Rows are points. Before rounding, the points of a table are all equally far from one centre. They may lie mostly on one side of it. Where is the centre, to within rounding?

Points (7 x 2):
[[-33  -2]
 [-36   2]
 [-43  36]
 [-35  53]
 [-11 -14]
 [-41  43]
 [ -4 -15]]
Centre: [-2 26]

Points (11 x 6):
[[  9   2   8  -3 -76  21]
 [ -2 -12 -20  -7  17  10]
 [-35 -35 -21 -13 -42 -46]
 [ -6 -49  12  14 -42 -38]
 [-81  28   4 -18 -67  -9]
 [-32 -10 -20 -47 -24   8]
 [-55 -12  21 -45 -43  18]
 [-37  32 -18  -6  23  10]
 [ -7 -27  -6 -16 -75 -11]
 [-45  41  -9  -4   2 -37]
 [ 13  13   4  -8   4  -8]]
Centre: [-41  -2   2  20 -32   3]

Points (18 x 11):
[[-21 -40  43 -18  -5 -15  71   2 -14   3  21]
 [ 22 -48  26   1 -12   1  79 -36  29 -13 -17]
 [  5 -32 -43  -5 -58  16  33 -16  23   6  34]
 [-17 -13 -40 -42 -57 -42  30  15  11  13 -19]
 [ -7 -45   5 -33 -21 -23  66   2   8  44  17]
 [ 40 -19   5  16 -23 -38  42  31  -7   5  29]
 [-72 -22  13 -15  -7  -1  14  -4   4 -51  -2]
 [ 35 -30 -27  38 -13  22  50  11  45  24 -19]
 [-20 -61 -23   4 -59 -21  50  -7 -33  -2 -10]
 [ 42 -44 -24  24 -39  12  54 -19  38  -1   1]
 [ 39 -50  22   6 -49   1   4  15   8   0  23]
 [-16  -7 -24   3 -73 -13  59  14 -14  12   9]
 [ 51 -52  -2   1 -19  15  39 -36 -34  -4  -7]
 [  0 -76  33  -8 -22 -28  36   3  -1 -38 -38]
 [ 27 -47   8  -9 -41 -19  28  16 -45 -10  23]
 [  1 -47 -16  20 -64  50  36   5  -7 -12  -6]
 [ 19 -15  11  -2  -6  30  73  -8 -41  19  13]
 [-20 -66 -18  29  13   0  43  -2 -45  21 -12]]
Centre: [ -4 -18  -6  -3  -8   0  24   0   4  -4 -16]
